Every row gives one point. The points of each table are mixes of a few directions, plus a little noise. Count the directions of each table, and those that both share. Where both have some left over, give the other angles between the two spaces (their principal angles), to ten degrees, smallest first.

First (6 x 2):
[[ 2.7  1.9]
 [ 6.2  4.5]
 [-1.2 -0.9]
 [-5.2 -3.8]
 [ 2.4  1.8]
 [-5.0 -3.6]]
Second:
[[ 3.7  2.7]
 [ 2.3  1.6]
 [-7.1 -5.1]
 [ 1.0  0.7]]
Directions: first 1, second 1, shared 1

First:
[[ 2.1 -6.8 -3.9]
 [-1.3  4.4  2.5]
 [ 1.1 -3.5 -2.0]
 [-1.8  5.9  3.4]]
Second (6 x 3):
[[ 2.9  2.5  1.4]
 [ 2.1  4.4  7.4]
 [-6.1 -6.4 -5.5]
 [ 0.8  1.6  2.5]
 [ 0.3 -0.3 -1.2]
 [ 0.1 -1.7 -4.6]]
Directions: first 1, second 2, shared 0; angles 40

First, 7 rows:
[[-1.1  2.6 -0.4 -0.6]
 [-2.6  6.3 -0.8 -1.4]
 [ 4.0 -9.9  1.3  2.2]
 [ 0.3 -0.7  0.1  0.1]
 [ 0.8 -2.0  0.3  0.4]
 [ 2.7 -6.7  0.9  1.5]
 [-4.3 10.4 -1.4 -2.2]]
Second, 7 rows:
[[ 2.7 -3.2 -2.0 -0.1]
 [-5.4  7.3  3.1 -0.1]
 [ 3.0  1.3 -4.7 -2.7]
 [ 2.5 -4.5  4.8 -0.2]
 [ 0.2 -4.5 -1.9  2.8]
 [ 0.7 -4.4  4.6  1.3]
 [-3.7  8.0 -4.0 -1.0]]
Directions: first 1, second 3, shared 1

First:
[[  2.5  -3.2   3.4   3.4   2.2  -2.9]
 [ -2.6   2.1  -2.0  -3.2   0.7  -0.6]
 [ -4.3   6.0  -0.3 -11.9  -1.3  -1.8]
 [  3.5  -0.5   3.5   0.2  -4.1   2.3]
 [ -2.7  -0.2  -1.3  -0.6   5.0  -4.3]
 [  1.5  -0.8   0.7   1.7  -1.4   1.5]
 [  2.0  -3.4  -3.9  10.4  -1.0   5.7]]
Second, 9 rows:
[[  0.1  -0.8   0.1  -0.4  -1.3  -0.5]
 [ -0.3   4.6  -0.6   2.5   7.7   3.1]
 [ -0.1   2.1  -0.3   1.1   3.5   1.4]
 [ -0.1   2.4  -0.3   1.3   4.1   1.6]
 [  0.1  -1.8   0.2  -1.0  -3.1  -1.2]
 [  0.2  -3.1   0.4  -1.7  -5.2  -2.1]
 [  0.5  -8.2   1.1  -4.4 -13.6  -5.5]
 [  0.1  -1.8   0.2  -1.0  -3.0  -1.2]
 [ -0.4   6.6  -0.9   3.5  10.9   4.4]]
Directions: first 3, second 1, shared 0; angles 60

First:
[[ 0.0  0.2  0.5 -0.4  0.3 -0.4 -0.5 -0.4]
 [ 0.1 -1.1 -2.0  2.1 -1.4  2.1  2.5  1.8]
 [-0.4  3.8  7.0 -7.0  4.9 -7.3 -8.7 -6.2]
 [-0.2  1.6  3.0 -3.0  2.1 -3.1 -3.7 -2.7]
 [ 0.3 -2.3 -4.1  4.2 -2.9  4.2  5.1  3.6]
 [ 0.4 -3.4 -6.1  6.2 -4.3  6.4  7.6  5.5]
 [-0.1  1.0  1.9 -1.9  1.3 -1.9 -2.3 -1.7]]
Second, 7 rows:
[[-0.7  1.3  3.4 -3.5  1.9 -2.1 -3.9 -1.8]
 [ 5.8  1.8 -5.9  7.0 -1.1 -5.8  2.7 -1.5]
 [ 0.4  2.6  1.8 -2.0  3.7 -5.7 -1.4 -7.2]
 [-1.9 -3.1 -1.3  1.1 -3.0  6.9  2.8  5.9]
 [ 2.2  1.8  1.2 -0.5  0.2 -3.8 -4.8  0.8]
 [ 1.6 -0.7 -1.9  2.4 -2.6  1.3 -0.4  4.8]
 [-7.4 -3.6  2.7 -4.5  1.0  9.2  5.0 -0.9]]
Directions: first 1, second 3, shared 1

First:
[[ -1.2   3.4   0.6   1.3  -1.9   0.5  -0.3   6.2]
 [ -1.2   0.8  -4.2   5.1   1.4   0.2   8.1  -3.0]
 [  1.6  -4.8  -1.1  -1.6   2.7  -0.7   0.6  -8.6]
 [ -1.7   3.3  -2.0   4.2  -0.7   0.5   4.8   3.1]
 [  3.3  -5.1   6.6 -10.1  -0.5  -0.8 -13.6  -1.1]
 [ -0.6   1.0  -0.7   1.3  -0.2   0.1   1.6   0.8]
 [ -0.3   1.1   0.7  -0.1  -0.9   0.2  -1.1   2.6]]
Second:
[[ -0.2  -1.1  -3.0   2.7   1.8  -0.2   5.5  -4.9]
 [  0.0   0.2   0.8  -0.7  -0.4   0.0  -1.4   1.3]
 [  0.1   0.2   0.5  -0.4  -0.3   0.1  -0.8   0.8]
 [  0.2   1.2   3.2  -2.8  -1.8   0.3  -5.7   5.1]
 [  0.5   2.5   7.2  -6.5  -4.2   0.4 -12.9  11.3]
 [ -0.3  -1.6  -4.5   4.0   2.6  -0.3   8.0  -7.1]
 [ -0.2  -1.2  -3.1   2.9   1.8  -0.2   5.5  -4.7]
 [  0.2   0.9   2.5  -2.3  -1.5   0.1  -4.4   4.0]
 [ -0.2  -1.2  -3.6   3.3   2.1  -0.2   6.3  -5.6]]
Directions: first 2, second 1, shared 1

First:
[[ -1.2  -0.5   3.6   0.7  -0.2  -0.1  -2.5   4.7   0.8]
 [  0.0  -2.5  -6.9  -3.1   7.0  -1.0   2.8   2.4  -2.3]
 [ -0.7   0.1  -3.3   6.1  -2.8  -0.8   5.0   2.1  -6.7]
 [  0.3   2.2   2.8  -2.7   2.4   4.1   1.0   1.8  -1.8]
 [  0.8   0.2   1.1  -0.8  -2.1  -0.9  -2.4  -4.8   4.3]
 [ -0.2   0.8   0.9   0.7  -0.1   1.2   1.1   1.7  -2.1]
 [  0.0   1.8   1.1  -1.1   2.1   3.3   2.3   2.6  -3.6]
 [  1.9  -1.9  -2.6   1.2  -8.2  -7.3  -5.7 -15.8  11.9]
 [ -0.9   0.0   3.3  -0.9   2.0   1.5  -1.6   5.4  -0.4]]
Second (7 x 9):
[[ -2.3   0.6  -0.5  -0.6  -0.8  -0.3  -0.3  -0.4  -0.1]
 [-11.1   2.8  -2.3  -3.7  -3.3  -1.5  -1.5  -2.1  -0.1]
 [  3.8  -1.0   0.7   1.3   1.1   0.5   0.6   0.7  -0.1]
 [ -5.3   1.4  -1.0  -1.8  -1.5  -0.8  -0.7  -1.0   0.0]
 [  7.7  -2.0   1.6   2.5   2.3   1.2   1.0   1.5   0.1]
 [ -9.7   2.5  -2.1  -3.3  -2.9  -1.4  -1.4  -1.8  -0.1]
 [ 16.9  -4.4   3.5   5.6   5.0   2.4   2.3   3.2   0.1]]
Directions: first 4, second 1, shared 0; angles 80

First, 8 rows:
[[ 5.0  1.4  4.2  0.1  0.3 -5.9  4.9 -1.9 -2.4  3.6  1.6]
 [-7.4  3.2  0.0 -0.3 -1.4  6.4 -5.0  1.0 -2.0  1.3 -2.2]
 [ 6.3 -6.7  1.1 -8.9 -0.5  1.4  3.4  1.6  8.9 -6.0  2.7]
 [-3.7  1.9 -5.8  5.4  1.6 -0.1 -4.2 -0.4 -1.4 -0.3 -4.5]
 [-3.9  1.9 -2.4 -0.4  0.3  3.4 -3.8  0.1  0.9 -0.4 -4.0]
 [ 8.4  1.0  7.0 -3.1 -0.2 -7.6  7.8 -2.6 -1.3  4.1  2.8]
 [-5.3 -0.5 -3.7  6.0  0.1  2.2 -3.5  1.3 -2.6 -0.8  1.0]
 [ 0.3 -2.3 -0.6  1.5 -0.1 -0.2  0.5  1.0  0.0 -1.2  2.8]]
Second, 8 rows:
[[ 2.7  0.3 -6.4 -1.1  1.1  0.0 -0.9 -2.8  3.9 -6.2 -4.8]
 [-7.5 -4.4  2.1  1.5 -1.6  7.1 -3.7  6.1  0.6 -1.4  6.2]
 [ 0.2  0.7  5.4  3.1 -0.3 -1.6  1.2  0.8 -2.7  4.8  4.5]
 [-1.1  4.3  5.2  0.7  0.8 -0.3 -1.0  0.0  3.3 -2.9 -1.7]
 [-0.5  0.7  0.1 -7.2 -2.9  3.0  3.0 -1.2 -1.7 -4.6 -0.7]
 [ 5.9 -0.7 -8.7  0.4  1.8 -3.5  0.6 -4.3  1.4 -1.2 -4.7]
 [-6.7 -2.4  1.2  0.8  1.0  2.1 -4.4  5.4  1.2  3.6 -0.8]
 [ 7.2  1.4  1.0  1.9  0.0 -6.9  5.3 -4.2 -5.9  7.8  2.2]]
Directions: first 4, second 5, shared 2; angles 30, 60

First, 8 rows:
[[ -0.1   0.9   9.7   2.6  -1.4   5.4  -2.8   5.0  -1.5  -2.8  -5.0   5.7]
 [  3.7   0.0  -2.9  -4.4   2.3  -4.3   2.6   4.1   4.0  -3.5   8.8  -1.6]
 [  7.6   1.2  -5.0   2.8   1.9   1.6  -3.1   1.0  -0.8   0.1  -8.0  -2.8]
 [  5.9   0.1  -5.0   0.0   2.2   1.6  -2.4   0.6   0.3   0.3  -0.1   2.8]
 [ -8.9  -1.1   4.6   2.1  -3.5   3.0  -0.5  -6.0  -3.6   4.4  -2.2   3.9]
 [  4.5  -0.4  -8.8  -2.3   2.5  -3.1   0.8  -1.0   1.9   0.6   3.9  -2.6]
 [-10.2  -0.8   4.7  -1.4  -3.0  -3.5   4.5  -3.2  -0.1   1.2   4.1  -3.7]
 [ -2.7   0.1   2.5   0.4  -1.0  -0.5   0.9  -0.3  -0.3  -0.1  -1.0  -1.6]]
Second, 11 rows:
[[  0.5  -3.8   7.3   7.0   6.7  -4.6   0.8   6.6  -1.0   7.6   4.2  -0.8]
 [  1.1   3.1  -0.2   4.5 -17.1  -2.3  -2.3  -1.3  -6.0  -9.4   0.4   4.9]
 [  0.1   2.4  -1.2   4.2  -9.5  -5.0  -1.7   0.1  -6.4  -3.3  -0.7   1.6]
 [  0.9   0.4  -0.1  -4.6   3.9   3.6   0.2   1.2   3.2  -1.0   0.1   2.0]
 [  0.6   0.3  -0.5  -4.9   3.3   4.5   0.2  -0.3   3.8  -1.7  -0.1   1.4]
 [ -1.4  -1.0  -2.5  -2.8   3.4   2.7   1.7  -3.9   3.5   2.3  -2.0  -3.7]
 [ -0.5   1.1  -1.4   0.3  -2.5   0.0  -1.9  -2.1  -1.9  -2.8  -0.2  -0.6]
 [  0.6  -0.4   1.5   2.9   6.0  -7.7   1.1   7.4  -3.6   7.9  -0.1   0.3]
 [  0.2  -2.2   1.6  -2.3   2.3   5.0   2.9  -0.8   6.2   1.2   0.5   0.1]
 [ -1.6   0.6  -4.8  -1.8  -2.3   0.0   2.2  -4.8   1.1   1.5  -4.1  -3.0]
 [ -0.4  -0.2   0.5  -2.2   6.0   3.9  -3.2  -2.0   1.3  -2.3   2.0  -2.1]]
Directions: first 4, second 5, shared 1; angles 60, 80, 80

First:
[[ 2.2 -2.3  7.0  3.8  1.3  1.2  0.1  2.4 -2.7  0.6 -4.2  1.6 -1.8  4.4]
 [-1.4  5.1  1.5  2.3  4.5 -4.6  2.8 -2.3  0.1 -1.6 -4.3  4.2 -3.6 -1.3]
 [ 0.8  5.2 -0.5  1.2  3.2  6.4  6.7  3.9 -0.9  2.4 -1.2  1.9 -0.1  5.1]
 [ 4.5 -5.2 -1.1  0.8  0.1  2.5 -2.9  3.3 -0.4 -1.5  4.9 -4.4  0.2 -0.8]
 [-1.4  5.9 -7.0 -5.4 -0.2 -9.8  2.7 -8.2  3.5  2.2 -0.8  8.1 -1.3 -3.3]
 [-4.2 -4.6  1.9 -1.6 -4.4  5.1 -2.4  1.2 -1.7  0.2  0.5 -7.1  3.4  0.0]
 [ 0.7 -7.5  0.0 -2.2  0.2 -3.3 -2.4 -2.6 -2.6 -1.5 -0.1 -5.8 -2.9 -4.1]
 [-0.4 -1.6  4.7  4.3  2.5  0.0 -2.4  1.8 -1.5 -3.7 -1.5 -3.0 -1.9 -1.5]
 [-0.7  4.8 -6.6 -3.2 -7.1  2.4 -2.1  0.3  6.2  2.9  6.8  4.4  7.9  1.3]]
Second:
[[  0.6  -0.7  -2.4   2.1  -1.3   0.9  -4.6   1.8   0.8  -1.1  -3.5   3.6
   -0.3   2.8]
 [  1.5  -4.5   2.8   0.1  -1.9  -2.8   1.5  -0.3  -1.0   1.7   3.7  -0.8
   -1.6  -2.8]
 [ -2.0   6.2  -4.9   0.5   2.4   4.4  -3.8   0.8   1.8  -3.1  -6.4   2.4
    2.1   5.0]
 [  3.4 -10.1   8.0   0.8  -2.8  -7.2   7.7   2.8   1.7   9.5   8.8   3.0
   -0.8   0.5]
 [  1.1  -2.9   1.6   1.1  -1.0  -1.7   1.1   2.0   1.6   3.2   1.2   3.2
    0.2   2.6]
 [ -2.6   6.4  -1.2  -3.0   3.5   2.8   2.2  -3.0  -1.2  -3.0  -0.5  -5.4
    1.3  -2.6]
 [ -0.6   1.7  -0.7  -0.3   0.8   0.9   0.0  -0.1   0.2  -0.6  -0.9  -0.1
    0.6   0.6]
 [  0.4  -1.6   2.4  -0.1   0.3  -1.6   3.6   1.2   1.4   3.5   2.5   1.3
    0.8   1.7]
 [ -2.8   7.7  -5.6  -2.2   1.8   5.1  -5.5  -5.3  -4.2  -9.9  -4.8  -7.6
   -1.0  -6.4]
 [  3.7 -10.1   5.5   1.7  -4.3  -6.1   2.8   2.3   0.3   6.1   6.1   3.0
   -2.2  -0.8]
 [ -2.7   7.7  -5.6  -0.8   2.5   5.2  -4.9  -2.2  -1.1  -6.5  -6.1  -2.4
    0.8  -0.2]]
Directions: first 6, second 3, shared 0; angles 30, 30, 70

First (11 x 18):
[[ -1.1  -4.7  -0.8  -8.5  -5.4  -5.3   6.7   5.6   1.4  -2.3  -3.3   1.4
   -4.1  -6.0   1.1   1.7  -0.1  -0.4]
 [ -1.3  -2.4  -0.3  -1.9  -1.1  -4.5   1.0   3.1   1.5   0.7   1.0   2.6
    0.5   4.9   2.6  -0.2   0.0   2.3]
 [  2.2   0.7   0.6  -2.1  -2.4  -1.7  -2.0  -0.8  -1.0   2.2  -2.8   0.7
   -3.8  -2.1  -3.3   1.5  -0.3   3.7]
 [  0.9   3.1   0.6   5.5   3.5   3.2  -4.3  -3.6  -0.6   1.4   2.2  -0.8
    2.7   4.3  -0.5  -1.1   0.2   0.3]
 [ -2.5   0.6  -0.4   4.7   4.4   5.9   2.0  -1.3   0.5  -3.7   3.6  -2.6
    5.4   0.2   3.1  -2.2   0.5  -6.8]
 [  3.5   3.3   1.0   2.1  -0.3  -1.5  -7.2  -3.3  -1.7   5.3  -1.3   1.4
   -2.6   4.1  -4.2   1.1  -0.2   6.8]
 [  4.9   4.7   1.2   1.9  -0.8   1.6  -7.5  -5.5  -3.1   4.6  -3.5  -0.6
   -4.6  -1.9  -7.0   2.0  -0.3   5.3]
 [ -4.3  -1.3  -1.5   2.0   3.4  11.3   9.6  -0.3   0.5 -10.1   1.7  -6.9
    5.4 -12.7   3.6  -2.3   0.6 -16.0]
 [ -1.2  -1.1   0.2   1.4   1.0  -3.9  -1.4   1.8   1.3   1.9   3.1   2.9
    2.3   9.5   3.1  -1.2   0.0   3.1]
 [  0.0   1.1   0.1   2.4   1.7   2.7  -0.8  -1.8  -0.4  -0.3   0.8  -1.0
    1.2  -0.1  -0.3  -0.5   0.1  -1.5]
 [ -1.1  -4.6  -0.4  -7.2  -4.6  -7.7   4.1   5.8   1.7   0.2  -1.7   3.2
   -2.9   0.3   1.7   1.4  -0.3   2.9]]
Second (11 x 18):
[[  1.0  -2.6  -0.5  -3.0  -1.1  -1.7   2.9   0.3   1.0  -0.1  -1.8   0.9
   -2.6  -3.0   1.2  -0.2   0.7  -2.3]
 [  2.2  -6.0  -1.2  -6.8  -2.5  -3.9   6.6   0.8   2.2  -0.3  -4.1   2.1
   -6.1  -6.8   2.8  -0.4   1.5  -5.4]
 [ -2.2   6.0   1.2   6.8   2.5   3.9  -6.6  -0.8  -2.2   0.3   4.1  -2.1
    6.1   6.8  -2.8   0.4  -1.5   5.4]
 [ -1.9   5.1   1.0   5.7   2.1   3.3  -5.6  -0.7  -1.9   0.3   3.4  -1.8
    5.1   5.7  -2.4   0.3  -1.3   4.5]
 [  0.4  -1.1  -0.2  -1.3  -0.5  -0.7   1.3   0.2   0.4  -0.1  -0.8   0.4
   -1.1  -1.3   0.5  -0.1   0.3  -1.0]
 [  1.9  -5.3  -1.0  -6.0  -2.2  -3.4   5.8   0.7   2.0  -0.3  -3.6   1.9
   -5.3  -6.0   2.5  -0.3   1.3  -4.7]
 [ -2.1   5.7   1.1   6.4   2.3   3.7  -6.2  -0.7  -2.1   0.3   3.8  -2.0
    5.7   6.4  -2.7   0.4  -1.4   5.0]
 [ -2.3   6.2   1.2   7.0   2.5   4.0  -6.8  -0.8  -2.3   0.3   4.2  -2.2
    6.2   7.0  -2.9   0.4  -1.6   5.5]
 [  1.0  -2.6  -0.5  -3.0  -1.1  -1.7   2.9   0.3   1.0  -0.1  -1.8   0.9
   -2.6  -2.9   1.2  -0.2   0.7  -2.3]
 [  3.4  -9.4  -1.8 -10.6  -3.8  -6.1  10.3   1.2   3.5  -0.5  -6.3   3.3
   -9.4 -10.5   4.4  -0.6   2.3  -8.3]
 [ -1.5   4.1   0.8   4.6   1.7   2.7  -4.5  -0.5  -1.5   0.2   2.8  -1.5
    4.1   4.6  -1.9   0.3  -1.0   3.7]]
Directions: first 3, second 1, shared 0; angles 30

First (11 x 20):
[[  0.5   1.0  -0.1  -0.8  -0.1  -1.9  -1.5  -0.3   3.0   1.0  -0.4   0.3
    1.1   0.2  -0.3  -0.4   0.6  -0.2  -1.9  -1.5]
 [  8.4  -5.1  -3.0  -2.4  -0.7  11.3   9.8  -3.6   4.8 -10.7   0.6  -1.9
   -4.2  -7.5  -4.2  11.1   4.8   1.4   0.5  -1.6]
 [ -3.6   2.2   1.3   1.0   0.3  -4.8  -4.2   1.6  -2.0   4.6  -0.3   0.8
    1.8   3.2   1.8  -4.8  -2.1  -0.6  -0.2   0.7]
 [  3.1   1.1  -0.8  -2.4  -0.3  -1.8  -1.2  -1.5   7.9   0.0  -0.8   0.2
    1.7  -1.3  -1.7   1.7   2.5  -0.2  -4.3  -3.9]
 [ -1.0  -5.0  -0.2   3.3   0.2  10.0   8.0   0.8 -12.3  -6.3   2.0  -1.6
   -5.7  -1.9   0.8   3.3  -1.9   1.2   8.5   6.5]
 [  0.0   5.2   0.5  -2.7  -0.1 -10.5  -8.5  -0.3  10.8   7.0  -1.9   1.7
    5.7   2.7  -0.3  -4.3   1.2  -1.2  -7.9  -5.8]
 [  0.4  -3.8  -0.5   1.8   0.1   7.6   6.2   0.1  -7.1  -5.2   1.3  -1.2
   -4.0  -2.1   0.0   3.4  -0.6   0.9   5.4   3.9]
 [ -3.4   0.6   1.1   1.8   0.3  -1.6  -1.6   1.6  -5.0   2.4   0.3   0.3
    0.1   2.3   1.8  -3.3  -2.3  -0.2   2.0   2.3]
 [ -2.2   0.7   0.7   0.9   0.2  -1.7  -1.5   1.0  -2.5   2.0   0.1   0.3
    0.4   1.6   1.1  -2.4  -1.4  -0.2   0.8   1.1]
 [ -4.2   0.3   1.3   2.4   0.4  -1.1  -1.2   2.0  -7.0   2.3   0.5   0.2
   -0.4   2.6   2.2  -3.7  -2.9  -0.2   3.2   3.3]
 [  2.1   2.9  -0.3  -2.8  -0.3  -5.5  -4.3  -1.1   9.7   2.9  -1.3   0.9
    3.5   0.3  -1.2  -0.6   2.1  -0.6  -6.1  -5.0]]
Second, 9 rows:
[[ -1.2  -1.4  -0.5   0.0   1.7   2.1  -0.4   0.1  -1.3  -0.7   0.0  -0.7
   -1.3   0.0  -3.2   0.2   1.2   0.0   0.3   1.4]
 [  0.6   0.7   0.3   0.0  -0.8  -1.1   0.0  -0.1   0.7   0.4   0.0   0.3
    0.7  -0.1   1.6   0.0  -0.6   0.0  -0.2  -0.7]
 [  2.0   2.1   0.8   0.1  -2.7  -3.3   0.5  -0.3   2.1   1.0  -0.1   1.0
    2.2  -0.2   5.2  -0.3  -1.9   0.0  -0.4  -2.2]
 [ -5.8  -6.6  -2.3  -0.4   8.0  10.1  -1.5   0.9  -6.3  -3.3   0.3  -3.2
   -6.7   0.6 -15.6   0.8   5.9  -0.2   1.3   6.9]
 [  7.8   8.9   3.3   0.5 -11.1 -13.7   2.2  -1.3   8.6   4.5  -0.4   4.2
    9.1  -0.8  21.2  -1.1  -8.0   0.3  -1.8  -9.3]
 [  1.6   1.8   0.7   0.0  -2.4  -2.9   0.4  -0.4   1.8   0.9  -0.1   1.0
    1.8  -0.1   4.3  -0.2  -1.6   0.1  -0.4  -1.9]
 [ -1.3  -1.5  -0.6  -0.1   1.8   2.2  -0.4   0.3  -1.5  -0.8   0.0  -0.7
   -1.6   0.2  -3.5   0.3   1.3   0.0   0.2   1.5]
 [ -3.4  -4.0  -1.5  -0.2   4.9   6.1  -1.0   0.6  -3.8  -2.0   0.2  -1.9
   -4.0   0.4  -9.4   0.6   3.5  -0.2   0.8   4.0]
 [ -0.3  -0.2  -0.1  -0.1   0.3   0.4   0.0   0.0  -0.2  -0.1   0.1  -0.2
   -0.3   0.0  -0.6  -0.1   0.2   0.0   0.1   0.3]]
Directions: first 2, second 1, shared 0; angles 60
